Each row of a before or after table is a point. One or more steps were done to the points. Then noise was added and the rows were shuffled. The steps act on how far a point lies along the listed directions, d1 being the first. Name the steps. A step turns or swaps two directions, mirrors them in a line or flattens them onto one, adds a multiple of one to another, or multiplies one. Angles are multiples of 10 degrees, from the lower direction toward the higher: turns from -170 to 170, lines from 10 to 170 but not 90. Use the fewest steps. Two steps may share a direction if one is a turn and the other turns, adds or multiplies; they go together, in the order done. Otherwise the lowest direction goes first.

Directions:
(1): [22.7 -9.5]
(2): [ 9.5 22.7]
Before (10 x 2)
[[-1.9 -4.2]
 [ 0.2  3.7]
 [-1.9  5.1]
 [ 5.9 -0.4]
 [ 0.4 -2.7]
 [ 3.4 -5.6]
 [-2.1 -3.2]
 [ 5.5  4.2]
 [ 8.5  8.4]
 [ 2.6 -1.6]]
After (10 x 2)
[[ 5.5  2.5]
 [ 0.4 -4.4]
 [-0.4 -3.8]
 [ 2.6  6.5]
 [-4.3  3.3]
 [ 5.5 -3.0]
 [ 3.1 -0.2]
 [ 1.6 -2.2]
 [ 3.1 11.6]
 [-1.9  3.4]]
Steps: turn d1 and d2 by 30 degrees

Directions:
(1): [-10.2  -7.5  27.3]
(2): [ -0.1 -29.0  -8.0]
Before (10 x 3)
[[ -1.2 -14.1  -8.4]
 [  1.1   4.5  -5.9]
 [ -1.2   0.2  -0.1]
 [ -3.5   1.4   0.3]
 [  1.4   3.4  -2.5]
 [  1.2  -2.3   2.7]
 [ -0.6   6.4  -3.5]
 [ -2.9   4.8   1.0]
 [  1.6   2.9  -7.8]
 [  0.8  -2.7   4.0]]
After (10 x 3)
[[ -3.3   1.3   0.3]
 [  2.5   2.1  -0.3]
 [ -1.2   0.2  -0.3]
 [ -2.0  -8.1  -0.8]
 [ -0.9  -3.9   2.0]
 [ -4.6   0.9   4.0]
 [  2.9   4.1  -0.3]
 [ -4.0  -4.5   3.5]
 [  2.9  -2.6 -16.1]
 [ -3.1  -6.9   1.6]]
Steps: mirror d1 and d2 in the line at 130 degrees

Directions:
(1): [-12.5  25.0  26.4  -0.2  15.0 -10.3]
(2): [ -9.2  15.7 -13.3   3.7 -26.7 -23.9]
(3): [-36.0 -14.7   2.1  14.4  -3.0   8.6]
(4): [-13.9  -8.7  -2.8 -38.4   2.3  -7.2]
(5): [  8.3 -25.0  21.6   5.2  -6.1 -24.1]
(6): [ -3.0  -4.5 -21.2   9.3  28.6 -20.6]
Before (8 x 6)
[[-1.1  1.3  4.3 -3.9 -7.5 -3.1]
 [ 1.4 -3.8  1.8 -1.6  0.3 -1.4]
 [-4.7  5.4  3.0  2.6  7.8  5.2]
 [-0.9 -8.6  3.9 -1.4  0.8  2.2]
 [-3.8  5.9 -3.6 -7.2 -6.1  3.5]
 [-3.6 -9.1  3.4  2.3 -4.9  4.1]
 [-6.2  1.5 -2.2 -6.0  2.5 -4.5]
 [-2.4 -6.1 -1.9  3.2 -5.7 -1.8]]
After (8 x 6)
[[  0.7  -4.7  -0.6  -0.6   1.0  -0.8]
 [ -3.2   7.7  -0.2  -8.0   1.6  -6.9]
 [ -4.4 -11.1   1.9   0.6   2.5   1.9]
 [ -6.5   2.7  -1.2   2.8   3.7  11.2]
 [ -7.7 -10.0   4.8  -0.5  -2.3   1.0]
 [ -1.5   2.0  -7.8   1.3   5.0  -4.2]
 [ -1.5  -4.4   2.3   1.1  -4.5  -4.5]
 [  1.3  -0.4  -5.1  -8.2  -4.2  -4.1]]
Steps: mirror d1 and d5 in the line at 120 degrees; add -0.7 times d2 to d3; turn d4 and d6 by 60 degrees

Directions:
(1): [ 17.8  20.9  33.6  -7.6  13.0 -13.2   9.9   5.3]
(2): [ 3.8 -5.6 12.0  4.3 17.2 42.4  5.9 -8.5]
(3): [-24.5 -19.7  10.4 -33.1   4.7  -2.2  12.1   7.1]
(4): [-17.2  22.4  -5.7  -8.6   7.8  -3.9   1.4 -37.8]
(5): [-20.8  19.4  13.0  -2.2  -7.9  11.7 -31.4  15.6]
Before (10 x 8)
[[  4.7   5.1  -0.7   5.3   0.9  -0.1  -4.1  -0.5]
 [  1.0  -3.9  -2.8  -3.2   2.9   2.4   9.8  -7.4]
 [  6.2   4.0   3.2   9.4   0.0   7.5  -1.5   0.1]
 [  2.7   1.4   1.6   1.7   2.8  -1.7   0.8  -4.1]
 [ -6.7  -3.5   2.1  -5.3   3.5   0.3   2.2  -2.6]
 [  2.8   2.7  -2.1   4.4   0.0   3.1  -5.0   2.7]
 [  6.1  11.3   5.0   4.6  -0.7  -1.5  -2.7   3.1]
 [  1.7   5.4   4.5  -0.1   6.4   3.0   7.0  -7.4]
 [ -6.3  -2.1  -1.4  -6.5  -2.1   4.7   0.5  -2.5]
 [-10.4   0.6  -3.0  -3.7   3.9   0.8   3.3  -9.9]]
After (10 x 8)
[[ -3.3  -2.5  -1.9  -7.1  -2.7  -1.1   3.7  -2.8]
 [  0.0  12.0   6.4  -3.0   1.0 -11.1   2.8  -1.8]
 [ -6.8  -1.6   3.3  -6.2   2.3  -4.1   1.8  -1.1]
 [  5.6   3.9  -0.9   5.0   2.2  -0.5  -1.7  -2.0]
 [ -7.3   6.4   1.7  -4.9  -4.0  -5.8  -4.0   1.7]
 [  6.9   2.5  -2.9   8.9  -4.5  -6.2   0.7  -0.5]
 [ -9.1   6.0   3.6  -6.0   4.4  -5.8   3.0  -7.4]
 [  5.6  -2.0  -5.9   5.2   0.6   0.4  -0.4   0.2]
 [ 10.4   6.3   2.8   5.7   2.8   1.0   4.5  -0.6]
 [  0.3   5.0   4.5   0.8   0.9  -2.9  -2.7  -0.5]]
Steps: add 0.7 times d4 to d1; turn d2 and d5 by -160 degrees

Directions:
(1): [ -5.7  -6.6 -22.1 -12.1  -6.9  27.1 -24.5  21.3   1.4 -27.0   6.2]
(2): [  9.2 -15.2 -27.6   5.5  12.0  25.7  17.2 -29.0  14.7   6.8  -0.8]
(3): [ -9.5  -9.2  15.6 -24.6 -23.6   1.6 -13.9 -37.0  -2.1  -8.8  -9.6]
(4): [ 11.2  -2.7  23.6   2.4  -2.3  31.2  11.0  13.8  -7.5   2.2 -35.6]
(5): [ -5.6   8.5  -6.7 -34.8  -8.4   7.2  33.1   7.9 -19.0   8.3  15.5]
(6): [ -4.2  30.8  12.4   5.1  24.9  21.7 -12.7 -17.2 -19.2  -3.0  15.7]
Before (9 x 11)
[[ -0.8   1.6   1.4   1.9  -0.7   5.9  -5.7   0.0  -4.3  -3.1   0.0]
 [  2.8   0.7   2.4  -0.1   2.9   2.3   7.2  -6.3  -3.1   7.3   0.5]
 [  2.5   0.4  -6.1  -1.0   2.8   3.6   4.5  -0.2   0.6   0.8  -0.6]
 [ -0.3  -1.6  -1.8  -7.8  -5.0   7.1  -1.2 -10.2  -3.1   3.8   3.0]
 [  4.9  -7.6  -7.0   7.1   0.3   6.4   2.3  -1.8   4.9  -1.8  -4.8]
 [ -1.3  -7.5  -2.7   3.2  -5.4  -4.8  -8.9   4.1   5.1  -4.5  -3.5]
 [  3.0  -2.7   7.0   2.7   0.7  -0.9  -5.6  -3.5   0.9  -3.6  -6.0]
 [  1.9  -7.3   4.8  -0.8  -9.3  -5.9   2.9  -3.5   1.6   0.2  -9.1]
 [ -0.9  -6.6  -5.2  -4.5  -8.5  -1.5   2.5 -12.5   7.2   0.6   0.6]]
After (9 x 11)
[[  3.0  -3.6   2.0  -0.1   1.0  -5.3   3.9  -9.2   1.9   2.2  -1.3]
 [  2.1   2.4  -0.4  -0.7   1.8   5.4   0.9   4.5  -1.4  -1.1  -3.9]
 [ -1.5   2.2  12.1  -4.2  -8.3   5.4  -5.0  -4.4  -2.3  -3.3  -7.3]
 [  0.4  -3.6  -4.0  -1.5  -4.3  -2.3   6.4  -0.4  -1.2   3.4   0.6]
 [  0.9  -6.7   1.0  -6.3 -10.8   5.5  -4.0   1.3  -0.8   0.9  -5.3]
 [  3.8   2.8   5.7   3.3   2.2   8.3   8.0  -2.7  -5.5   2.5  -5.3]
 [ -3.3   6.4   5.8  -3.0   1.0  -3.7   3.3  -8.3  -7.0   4.5   4.6]
 [ -0.3   0.8   3.5   1.4  -0.5   2.4  -5.1 -15.2  -1.3  -3.0  -0.8]
 [  3.6  -6.4  -0.4   5.3  -0.3   4.4  -5.6   2.2   3.5  -0.9  -5.6]]
Steps: swap d1 and d5; swap d2 and d4; mirror d3 and d6 in the line at 170 degrees

Directions:
(1): [ 12.8  23.1  -2.5 -24.8  17.0   9.5 -14.6 -34.4  20.1   7.3   6.4  -4.9]
(2): [  2.5  11.5  12.7  18.7 -16.5 -13.5   8.1 -23.9   4.7   5.7 -42.1  -6.7]
(3): [ -7.9  13.9  34.0   8.0  -8.8  34.3 -11.2  -0.4  -2.9 -22.8   1.8  15.3]
Before (8 x 12)
[[  0.8  -6.1 -10.3  -3.5   3.2  -8.2   2.7   5.0  -0.8   8.3   6.4  -1.2]
 [ -2.6   4.5  10.8   4.7  -7.2   8.4  -0.6  -6.9   0.3  -9.0  -7.0   3.5]
 [ -4.0   2.1   8.4   3.0  -5.1   5.7  -2.7   1.1   0.0  -3.1   0.8   4.6]
 [  0.7  -1.1  -6.8  -5.2   0.7  -2.9   0.3   2.5   0.6   3.0   7.6  -5.6]
 [  0.8   2.9  -0.4  -4.3   3.8   2.8  -4.7  -4.6   4.1   2.1   5.0  -0.1]
 [  5.5   4.4  -0.2  -2.4   0.5  -5.1  -1.2  -7.5   6.9   2.4  -5.1  -3.0]
 [ -2.9   0.0   2.2   4.8  -1.7   4.2  -2.2   1.8  -2.3  -4.7   0.0   1.8]
 [ -3.3   1.9  -3.2  -6.0   0.0   4.2  -2.6   1.1  -0.4   2.7  -0.6  -0.3]]
After (8 x 12)
[[ -3.9   2.1   8.0   2.8  -4.9   6.4  -3.0   0.6  -0.4  -3.1   1.3   4.9]
 [ -4.9  -0.4  -3.2  -2.3  -1.6   2.0   0.2   4.2  -2.1   2.3  -2.6  -0.4]
 [  1.1  -0.5  -5.7  -2.3  -0.8  -4.4   0.9   1.4   0.4   3.4   4.2  -6.1]
 [  3.0   0.0  -8.9  -6.5   4.8  -7.0   0.3  -3.0   3.0   9.1   3.6  -1.6]
 [ -4.0   0.4   9.8   5.8  -6.8   8.3   0.4  -0.2  -2.1 -10.1  -2.9   4.4]
 [ -3.1  -6.0  -1.2   4.9  -2.5  -3.1   1.0   6.3  -2.9   1.1   1.6   0.5]
 [  1.5  -4.2  -2.1   3.0  -2.9  -8.8   2.9   5.2   0.5   0.6  -3.6  -1.4]
 [ -1.7   2.4   2.5   3.0   0.0   5.6  -4.0  -2.3  -0.1  -4.5   0.6   1.7]]
Steps: mirror d1 and d3 in the line at 100 degrees; multiply d2 by 0.4
